Rows are points. Each table stands for the endless flat space through its points: a line for two points, a plane for three, and so on. The two share one point or none. Which?

First (2 x 3):
[[ -6 -11 -20]
 [-31 -41 -15]]
Second (2 x 3):
[[-11 -16 -13]
 [ -6  -9  -8]]
They share: [-16 -23 -18]

First (2 x 4):
[[-52  11  14  -5]
 [-20  15 -10  11]]
Second (2 x 4):
[[-42  21 -18 -13]
 [-18  -3   0  29]]
They share: no point

First (3 x 6):
[[ -2  21   0 -27   0  14]
 [ 10 -18  41 -23 -40 -18]
 [ -5  30 -10 -26  11  18]]
Second (2 x 6):
[[ -4   4   8 -15 -11  -4]
 [ -9  -1   5 -10 -15  -2]]
They share: [  1   9  11 -20  -7  -6]

First (3 x 8):
[[ 24 -56 -35  19 -44  -9  52  -4]
 [ 30 -20 -35  49 -44   9  40  -4]
 [  4  -2 -17   3  -8 -21   8 -34]]
Second (2 x 8):
[[ 11 -18 -33  14 -19  -4  32 -11]
 [ 27 -38  -5  22 -47 -36  16 -43]]
They share: [ 15 -23 -26  16 -26 -12  28 -19]

First (2 x 9):
[[ -5  33   8 -16  30   0 -29   1 -17]
 [  5  23 -17 -26   5   0  -4  26 -42]]
Second (3 x 9):
[[  4  25 -16 -15  31  11  -5  11 -35]
 [-10  26  11 -29  10  -8 -24   9 -28]
 [-16  25  24 -35  -1 -17 -33  19 -31]]
They share: no point

First (3 x 11):
[[-32  11  -4 -36 -11  24  42 -31 -20   2 -17]
 [-20  11   0  10  23  10   8 -13 -34  30  -7]
 [-29  16  -3 -12  10   3  21 -29 -31  29  -2]]
Second (2 x 11):
[[-16  -8   5 -10  20   7  33 -28 -32  15 -19]
 [-34  13 -13  -7   2  22  12 -19 -20  15 -16]]
They share: no point

First (3 x 11):
[[  0  -5  18  -5 -19 -21 -22  22 -10 -32 -16]
 [ -4 -10  26  -2 -23 -27 -20  26 -15 -38 -10]
 [ -3 -20  39   6 -27 -63 -13  45 -55 -49  16]]
Second (3 x 11):
[[-20 -22  -7  -8 -24 -55 -22  25 -20 -19 -16]
 [ 13   0  18   0 -17 -27 -22  31 -12 -30 -15]
 [ 30   8  23  -8  -9 -15 -27  30 -15 -29  -6]]
They share: no point

First (2 x 12):
[[  2   7   3  -1   8  -6  18  30  -5 -31  15   0]
 [ 18  -1  19   9  18 -20  16  28  -1 -21  15  16]]
Second (2 x 12):
[[ -2  -2  30  -7  18  -8  20  10   0 -40   4   0]
 [ 33  -2 -10  13  18 -13  20  45   0 -10  19  20]]
They share: no point

First (2 x 14):
[[ 25  10 -24  28  24  26  -4  -4 -11 -13 -35  32   3  -1]
 [ 20 -25 -29  18  14   1  21 -34 -16 -43 -10  -3  38  24]]
Second (2 x 14):
[[ 44  11 -23  15   2   1 -15  -7   5 -19 -19   9  -7  21]
 [ 37   6 -24  18   8   6  -8 -10  -1 -21 -21  12   1  17]]
They share: [ 23  -4 -26  24  20  16   6 -16 -13 -25 -25  18  17   9]

First (4 x 18):
[[  6 -12 -17  33 -16  12  11   6  30   0   3  16 -24 -24  25 -22   1  31]
 [-23  10  10   0 -19 -34  -1  22  15  26   1 -30 -24  15  45 -13  -2  -7]
 [-16  21  -3  17 -25   4  10  20  35  18  21   3 -18 -23  29 -40 -13   3]
 [ -6   0   1  29  -6 -18 -11  -2   6  18  -5 -10 -22   0  19 -16  15   5]]
Second (4 x 18):
[[ 20  23 -20  31  -7 -16  10  22  22  -4  -8   1 -30 -24   1 -19  27  23]
 [-20  -5  -8  11  -3  30  20  14  28  14  -4  41 -38 -32  37 -19  -9  23]
 [ 22  25 -18  37  -6 -26   2  20  18   2  -7 -10 -29 -13   0 -15  28  18]
 [-15 -20   2   6 -35  -6   8   1  24  -3   8 -11  -6 -15  39 -36   0  14]]
They share: [ -6  -1  -4  23 -14  -9   1   8  19  13   1  -4 -23  -7  28 -19   4  12]

First (3 x 20):
[[ 24 -24  -2 -15   9  20  19  23   5  39   1 -10   8  24   5 -17  21  -2
   26  -2]
 [ 15  25 -17 -35   7  -7  38  17  19  -3 -10  14  37  -6   6 -36  23 -30
   34   5]
 [ 56 -10   0 -49  43   6  15  15   9  27 -21   0  10   6  -1 -13  31 -32
  -22 -22]]
Second (3 x 20):
[[ 11   0  10 -16  -5  11  41  38  15  19  15 -17  18   8   4 -27  39 -21
   15   4]
 [ 29 -30 -34 -40  30   0  -2  -5   1  36 -27   9  20  16   3  -2  -4 -16
   24   4]
 [ 11   6  18 -10 -10  16  48  45  17  17  21 -19  16   9   5 -34  46 -17
   18   1]]
They share: [ 23 -10  -6 -22  10  12  24  21   9  27  -3  -3  16  15   5 -22  22 -11
  26  -1]

First (3 x 24):
[[ 10 -13  30   8  19  10 -21   2 -20   0 -29 -39 -15   8  -5 -29 -13 -22
  -22  -7  -1  24   6  -8]
 [  2 -18  15  -4   0  18   1  24 -11  -2  -4 -19 -25 -11 -23 -25 -35 -22
  -14 -11  29  13  -5 -20]
 [ 26 -15  32  16  21  18 -33 -18 -10  -4 -35 -63 -11   2  -9 -45 -17 -14
  -30   9  -5  42  16  -8]]
Second (3 x 24):
[[ 16   7  14  -4  28  15 -45  -5 -13 -17   5 -13 -40  43  -3 -16  17 -19
  -14   6   3  16   1  -2]
 [ -4 -17  32   2  16   3  -7  13 -29   7 -33 -29 -12   5  -3 -22 -17 -23
  -14 -22   1  18  -3  -8]
 [  4 -14  32  11  16   6 -12  19 -25   4 -31 -31 -13   4  -3 -22 -16 -34
  -26 -15   0  10   7 -11]]
They share: [  2 -12  29   4  18   6 -15  12 -25   2 -26 -27 -17  11  -3 -21 -11 -26
 -18 -15   1  15   1  -8]

First (3 x 24):
[[ 13 -20   2  -8  11   0  11  33 -25 -20   2   5   8 -17  14 -16   9 -25
  -16   6 -24   9 -16 -11]
 [ 23  -2 -16  -5   7 -31  11   4 -10 -36   7  11   3 -35   7  -6 -11 -15
  -28 -10 -30  29 -24  16]
 [ 25 -24 -26 -14  11  -2  19  35  -7 -36  16  -7  10 -21   4 -12  17 -29
  -16 -18 -36  17  -8  -9]]
Second (3 x 24):
[[ -8 -27   6 -33 -20   0   4  18 -36 -11  25  11  16 -17  31 -17  13 -11
  -25  -9 -37  27 -33   2]
 [ 16 -18   0 -12   4 -12  22  21 -21 -26  16   5   4 -17  13 -14   7 -20
  -16   6 -37  15  -9   2]
 [ 43  -6 -11   7  36 -17  33  26   0 -41   1  -1  -1 -23  -6  -6   1 -32
   -7  16 -30   8   9   0]]
They share: no point

First (3 x 24):
[[-17  19  53 -35 -31   1 -11  27 -38  11 -17  11  23  -3 -17  31  10  -1
   48  34 -36  23  23   3]
 [-12  14  23 -42 -13   9  -6  22 -14   5 -26  -6   0   7  -2  23   2 -29
   27  32 -43  -5  12  10]
 [-16  19  61 -30 -36   0 -15  27 -44  14 -15  16  30  -4 -23  32  13   6
   53  34 -31  31  27   2]]
Second (5 x 24):
[[ -5  33  26 -12 -46  14 -28  12 -11  11 -46  11   0  14 -20   5   7 -56
   -1  65 -20  -7  42  44]
 [-24   9  34 -25 -36  23 -43  11  16  24  -7 -36 -18  35  30   8  -4 -24
    1  36 -18  17   5  40]
 [  6 -16  57 -33  -5   7 -23  13  -1  44 -28   9   7  38 -22  24  21  17
   24  -3   1  19 -31 -15]
 [ 13  13  18  -8 -30   4 -32  20 -29   9 -40  15  16  16 -34   5   5 -58
   19  47 -26   1  48  24]
 [ 30 -51  -8 -25  20  19 -13  17 -24 -10 -23  -2  42  15 -34   6  16 -38
   53  22  -2   3  33  18]]
They share: no point

First (4 x 24):
[[ 30  -7   4  -7   0  32  20  37  46  32 -13 -19  15  24  37  39  -6  12
   28   3  23  23  10 -16]
 [ 21 -12 -31  -2   4  -5  -9  18  35   0 -14  17   8  31   3  -2  17  -6
   30   8   6  38  16 -12]
 [ 21 -13 -26   1   1   4   2  23  40   4 -12  16  13  32  15   5   8   2
   26   5  12  41  18  -9]
 [  5 -21 -36  -5  -7  18  24   7  36  -2  10  22  35  28  25  -3 -12  14
   12 -19  12  45  48   1]]
Second (2 x 24):
[[ 17 -13 -37 -18  -7   1   5  21  38  -3  -1 -21  20   8  16   5   0   0
   41  -3  -8  15  35 -22]
 [ 17 -12 -30 -18  -2   6   3  15  33   4  -2 -13  18  14  11   6   4  -2
   35  -4  -2  18  31 -19]]
They share: [ 17 -11 -23 -18   3  11   1   9  28  11  -3  -5  16  20   6   7   8  -4
  29  -5   4  21  27 -16]

First (5 x 24):
[[ 41  15   5 -11   6  31 -29   6  -9 -10  23  67 -31  20 -21  13  18  -9
  -13  16  20  54  37   1]
 [ 21  -5  40   4  11  16   1 -14  -9  -5   8  42 -41  55 -16  38  -2 -14
  -23  -9 -20  34  62  16]
 [ 35  36   9 -45  -6  51 -56 -18 -32  -5   0  36 -18 -18 -42 -21 -11  14
  -11  40  21  52  -4 -17]
 [ 53   9  25 -43   0  37 -47  -5 -11 -14   5  38 -38  13 -36   9  -2  15
    6  45  19  64  20 -26]
 [  0  41   8 -18  -5  35 -21 -28 -35   6 -15  15  -3  -3 -33  -7 -29  -9
  -43   4 -22   8   7   5]]
Second (5 x 24):
[[ 47   6   9  -1  -3  75  -4   4  -6  31   2  27  26  60 -34 -21 -62 -49
  -40   9 -47  62  42 -22]
 [ 32   6  33 -25  12  30 -19 -21 -25 -10   0  52 -25   2  -8  13  -6 -11
  -31  27 -24  21  29 -12]
 [ 44   3  24  -7   9  72 -16 -16  -2  18  13  44  11  46 -27 -10 -46 -39
  -43  30 -46  55  40 -14]
 [ 17  39  -9 -27  -6  40 -23 -13   0   4  -2  11 -21  21 -48   3 -16  -6
  -11  12  -1  46  16  -2]
 [ 22   3  17 -29  11  23 -18  -4 -33  -9  -8  38 -26  -3   2  13   0 -12
  -18  10 -10  21  31  -4]]
They share: no point

First (2 x 24):
[[-10 -30  -6   3 -15  28 -11 -27 -18 -12   5   7   7  12   8 -11  38  -2
   20  31  26  -3  43   8]
 [  2  -2 -34 -17 -11  20  -3 -31  -2   0  33  23  11   8  -4 -19  10  22
   12  -1  30   1  11 -12]]
Second (4 x 24):
[[-11 -29 -46  -3 -11  20 -36 -38 -22 -10  14  28  24  36  -1  -3   3 -14
   11  23   0   8   3 -17]
 [ -6 -12  -8 -11 -24  27   6 -29 -12  -5  26  14   5 -13  10 -27  36  16
   14   4  34 -11  39   2]
 [ -5  -8   2 -13 -28  29  18 -25  -9  -3  26   9  -1 -26  13 -35  44  25
   17  -2  42 -15  51   4]
 [ 11 -43  -9  21  22 -38 -24   0  45 -55  44 -14 -22  15   1 -13  49  43
   29  13  26 -10  27  18]]
They share: no point

First (4 x 24):
[[-16 -10   0  14 -32  -9  32  18 -12  25 -14   4  -3  18   1 -10 -31   7
   21   6 -25  27 -30  -4]
 [-29  31  30  -1   3  23  53  12  25  27 -42  38   4  43 -35  17 -16 -22
  -24   1 -12  20 -13  10]
 [ 10   7  17  44 -47  -7 -10  -3  13  21  -2  24  16  23  -4   2 -39  -1
    1   5  -7  41 -31 -32]
 [ 27   2  43  47 -46  17 -11   3   4  43  -6  -2  -3  26  -8  11 -26   8
   -6  22  16  20 -12 -14]]
Second (2 x 24):
[[-19  16  12  12 -29  14  34   1  11  15 -20  20  14  31   0   9 -25  -3
   -5  12   5  41 -34  -9]
 [-24  19   8   8 -31  18  39  -3  12   9 -20  20  19  32   7  11 -24  -2
   -6  15  13  48 -40 -10]]
They share: [ -9  10  20  20 -25   6  24   9   9  27 -20  20   4  29 -14   5 -27  -5
  -3   6 -11  27 -22  -7]

First (5 x 24):
[[  2 -13   8  -2  16  -6 -12   4 -22 -14   8  13 -46 -10   3  -1  -6 -44
   16  13  39  12  -2  -9]
 [ 20 -37 -18  -5  -1  -7   9  29 -29 -21  10  18 -11 -24  39   9   1 -21
   34   9  18  41  21   4]
 [  0 -10  10  15  13 -12  -7  21  -7 -22  11  21 -47 -19  20   5 -11 -27
   12   3  37  17   2  -1]
 [-32   0   8   2  23   2  -8  11  -2   5  35  20 -50  21 -11 -40 -16 -40
   17  27  36 -21 -19 -15]
 [  8 -32 -32  -8 -17 -18  18  35 -16   7  19  30   0   5  39 -18  -2 -18
   55  23  14  39  19  -7]]
Second (5 x 24):
[[ 11 -41  -4   1  14  -6  18  34 -21 -34  46 -13 -13  22  -7 -15  -3 -29
   19   1  26  44  -3  -7]
 [-18 -28   7  11  18  15  12   6  -1 -25  21  16  -1   2  21 -23   2 -20
   29  34   0  13  11 -12]
 [-27 -26  13 -20  -9  -2  14  -5 -20  -5  21  34  -2 -20  46  -8  15  19
   17  26  15 -16 -12 -17]
 [-33 -29  -8  10  27   7   5  13 -20   1  21  25 -29  -5  43 -20   0 -20
   17  23  36 -10 -21  28]
 [ -8 -45   2  24  35  11  20  24  -8 -41  41 -14  -6  27   1 -25  -1 -34
   18  14  17  39  -4   7]]
They share: [ -4 -23 -10  -4   9  -1   4  23 -18  -8  24  19 -24  -2  18 -16  -6 -28
  29  19  23  13   4  -4]

First (4 x 24):
[[ 33 -24  -7 -33 -47 -30 -18  23  -6   5  -9  -5 -27  18  -9  -7 -25  29
  -20 -31  15 -36  12  -4]
 [ 43 -31   0 -33 -46 -29  -5  26  -3 -18 -17  12 -18  19  -7  -9 -33  55
    4 -43  18 -16  25 -11]
 [ 26  -8   4 -15 -24 -31 -19   2  -9  13 -22 -13 -12  20   4  10 -11  21
  -20 -28  24 -32  11  -3]
 [ 25  14  32  17  17 -28  -4 -33 -13   3 -52  -7  21  21  30  39   3  36
    5 -35  41   0  28  -8]]
Second (7 x 24):
[[ 20 -17  28 -11 -36 -20 -31 -20  -5 -21 -27   6  -3 -32 -35  40 -30  33
    7 -25  31 -20  15  -5]
 [  2  -7  34   3  39 -16   4 -54  -9  10 -26 -19  15  11  27  20  -1  63
  -28 -10  54  12  32  21]
 [ 43   1  -4 -10 -53 -29 -12   8 -18  11 -23  13 -24  -4 -20  25 -21   0
  -11 -38   8 -23  18   1]
 [ 47 -18  -7  10 -49   5 -17  17 -28  14 -18 -22 -39  17   0  -3  18   8
   -8 -20  -1 -14   8   3]
 [ 42 -15   0   3 -17  -3   1  -1  -8  19 -28 -14 -12   2   4  12   2  29
  -41  -3  19  11  45  -1]
 [ 46 -19 -33  16 -40 -10 -24   1 -43  13  -3 -10 -13 -13  -8  15 -16  17
  -11 -33  46 -16  31 -18]
 [ 26 -25  17  22 -18 -10  -7 -31 -15   5  -5  -5   4 -25 -29  12  21  15
  -19  -3  27   6 -10  37]]
They share: no point

First (4 x 24):
[[  0  20  16 -49 -17 -42  -8 -21 -18   8   0  -1 -28  11   2 -31 -35   4
  -14   6 -15 -27  29  -4]
 [ 15  21  -3 -37  -7 -37 -14 -16  -2  -7  32   5  -3   4 -28 -30 -30   2
   -2  27  -7 -16  25   4]
 [ 40  28 -48 -15  25 -38 -38 -19  -4 -20  62   7 -14 -19 -50  -3 -19 -22
   28  12 -33 -37  13   6]
 [  4  16   4 -35 -11 -34 -10 -27 -24  -8  10   7 -30   5 -10 -23 -31  -2
    0   4 -29 -29  29   2]]
Second (3 x 24):
[[ 19  -1  -2 -18 -19 -23 -18 -45 -28 -35  41  18 -41 -17 -19  -4  -3 -14
   -5  16 -43 -43  19  30]
 [  6   1  -6 -24  -8 -24 -12 -25 -21 -29  24   4 -26   1 -23 -12  -9  -1
    4  12 -31 -25  35  25]
 [  8  23  20 -20  -2 -40   4 -35 -29 -13  42  20  -6   9 -37 -50 -55 -13
   -2  28 -29 -47  11 -15]]
They share: no point
